Each row is a point. Each copy is the shape, with its points in the same order, stretched, turned, moved and blurred by noise. Is it also mirrored, or only turned?

Shape:
0:  27 -48
1: -43 -14
2: -34  -8
3: -19  48
4: -45  11
5: -19 -22
6:  68 -38
Copy 1, 7 rows:
0:  37 -10
1:   7  27
2:  10  21
3: -31   3
4:  -4  22
5:  14  15
6:  30 -40
Copy 1 is: mirrored
Copy 2, 7 rows:
0: -17  54
1: -28 -35
2: -17 -29
3:  25 -23
4: -13 -44
5: -25  -5
6:   7  95
Copy 2 is: mirrored
Copy 3 (7 x 2):
0:  63 -11
1: -27 -42
2: -24 -31
3: -56  28
4: -49 -25
5:   0 -30
6:  91  32
Copy 3 is: only turned
Copy 4:
0:  21  61
1:  62  -6
2:  57  -7
3:  11 -41
4:  54 -28
5:  48  14
6: -22  77
Copy 4 is: only turned

Shape (9 x 3):
0: -53   4  21
1:   0  37  -2
2:  12  30   3
3:  17   0  -5
4:  21 -21  48
5:  36  35 -27
6: -35 -35  63
7:   8  63  -7
8:   0  23  -2
Copy 1:
0:   1   9  67
1:   9 -25   9
2:   1 -33  -1
3:   0 -16 -14
4: -45 -13  23
5:  12 -37 -45
6: -44  15  77
7:   7 -46   1
8:  10 -23   0
Copy 1 is: only turned
Copy 2, 9 rows:
0:  95 -18 -17
1:  23  14  35
2:  -2  21  20
3: -16  -3  -9
4:  -7  37 -73
5: -49   7  46
6:  77  15 -90
7:   3  35  68
8:  14  14  26
Copy 2 is: only turned
Copy 3:
0: -11  31  57
1:   4 -19  38
2:  14 -18  28
3:  13   4   8
4:  50  22  11
5:   7 -34  10
6:  28  59  37
7:   5 -44  45
8:   4  -8  31
Copy 3 is: mirrored
Copy 4 (9 x 3):
0:  29  50   4
1:   3   8 -39
2: -10   4 -38
3:  -6  -7 -11
4: -30  27   0
5: -11 -29 -51
6:  -1  65  26
7:   1   6 -68
8:   2   7 -26
Copy 4 is: mirrored

Shape (9 x 6):
0:  -2 -13  42 -44  10   7
1:  36 -27  32  79  -3  31
2: -20 -44  29 -35   8 -20
3:  10  47 -45  -1  34 -28
4:   1  49 -10 -19 -33   0
5:  28 -60  -1  57  15 -36
6: -40 -23  29 -27   3   8
7:  27  20 -37 -30   4 -27
8:  27 -22   7  22  31 -91
Copy 1:
0:   8 -43  16 -10  41 -25
1:   7  16  38 -38  56  83
2: -17 -53  -5 -12   6 -29
3:  42   4  -2  46 -68 -19
4:  29 -15  -1  63   7  11
5: -25  -9  26 -29 -29  34
6:   2 -40 -25  -3  21 -18
7:  10  -7  19  46 -41 -31
8:  -2 -51  32  -7 -64  16
Copy 1 is: only turned
Copy 2:
0: -68  15  10 -13   0 -29
1:   3 -89 -24 -67 -24   7
2: -56   7 -26   6   8 -55
3:  12  15  11  28  50  30
4: -10   1  38  71   8   3
5: -20 -87 -65 -43  22 -10
6: -16  12 -20   6  -8 -53
7: -19  17  27  31  56   4
8: -95 -61 -53  -6  40   1
Copy 2 is: only turned
Copy 3, 9 rows:
0: -23  44  11 -13 -16   9
1:  23   2 -15  10 -53  63
2: -45  24  13 -18 -21  26
3:  27 -35 -10 -22  33  -5
4:  -4  10 -25  17  -5 -59
5:  -1 -38  11  -1 -21  79
6: -41  40 -12 -25 -30   8
7:   0 -17  -6   8  35 -13
8:   9 -61  44 -13  15  42
Copy 3 is: mirrored
Copy 4 (9 x 6):
0:  -4  -8  22  -8  34 -33
1: -18 -55 -24  89  -5 -17
2:  -8   6  40  -3   5 -43
3: -46  10 -36   1 -19  12
4:  27  11 -20   0  13  20
5: -35 -12  -2  71 -51 -44
6:  -6  -8  35  12  17 -14
7: -18  16 -26 -15 -20 -12
8: -39  41  -4  53 -24 -48
Copy 4 is: only turned

Shape:
0: -19 -26 -13  44 -15  40 -16   8
1: -26   8 -17  -5 -24  18   4  42
2: -14  27  16   3   5  31  13 -39
3:  -5 -16 -28  30 -14 -23  39  21
4:  29  19  28  14  50   2 -13  -9
5: -12 -23  16  35  36  -1 -32 -43
6: -10  16  28 -14 -11  -6  18  -6
7:  34   9  21  32  23 -10  34  34
8: -52  -5 -35  31  24 -16  17   9
9:  -1  -1 -13 -15 -13   2 -18 -26
10:   4 -23  33   9  28  29  -8  13
11:  24  18  -4 -11  22  20  39  -3
12: -32  35 -20 -27  33 -20  20 -14
13: -50 -25 -40  -4 -25 -31  22  -6
Copy 1, 14 rows:
0:   7   8  24  10  50   5 -32  -3
1:  -5  19 -22  -7  22  -1 -38  27
2:  32 -15  40 -11  -7  15 -38   5
3:  15  61   6 -10  21  -9 -25  -8
4:  27 -28  24  16   1 -21  29 -26
5:  42 -11  39  32   3  36  21 -34
6:  31  -8   0 -25 -10  25  -2  17
7:  24   2  12  -9  31 -54  21 -14
8:  40  54  16  29   5   6 -36 -10
9:   0  15   1  -7 -17  41 -24  -5
10:  21 -35  21  14  29   1  39  15
11:   8   9  32 -13  -3 -29 -22  10
12:  29  33   6  12 -46  16 -32   5
13:  20  70  -5  -3 -15  56 -38  10
Copy 1 is: only turned
Copy 2, 14 rows:
0:   7 -72 -32 -18 -24 -12 -27 -39
1:   2  -9 -12  23 -53  10 -47 -10
2:  -3   0  13  32  42 -33 -15  24
3:  58  13 -18 -23 -13  28 -33 -21
4: -16  10  27 -35   8 -42  34  38
5: -14 -35 -33 -44  31 -16  32  32
6: -15  35  20  25  31  19 -35   9
7:  21  39  32 -45 -11 -33 -24 -14
8:  38  -4 -70 -23  -7   0 -26  57
9:   1 -22  -4  32  -3  36  21  -2
10: -39   2 -16 -32 -15 -42   6 -22
11:  21  43  15  21   2 -34   9   1
12:  14  48 -24  31   6  -4   8  95
13:  26   2 -60  20   2  68 -34  11
Copy 2 is: only turned
Copy 3, 14 rows:
0:  16  42 -30 -25 -21 -19 -25  19
1:  21  30  17 -37  19 -33 -15  -7
2: -10  20 -37   9  18  46  -1  -6
3:   7  -3 -10 -27  19 -53  10  16
4: -10 -11 -23  56  -5   3  -7 -26
5:  -2  -1 -25  39 -55  21   4   6
6:  10   0 -13   0   7  17  26 -20
7:  -7 -20 -44  15  16 -51  -6 -39
8:  -5  19  34   4  -6 -44  20  34
9:   8  -7   5  -7   1  30  -1  18
10: -18  14 -26  -6 -34 -11 -19 -41
11: -24  -5 -22  -1  40  -2 -12  -8
12: -14   0  46  33  25   7  31  11
13:  14   1  33 -38  -4 -14  39  30
Copy 3 is: mirrored
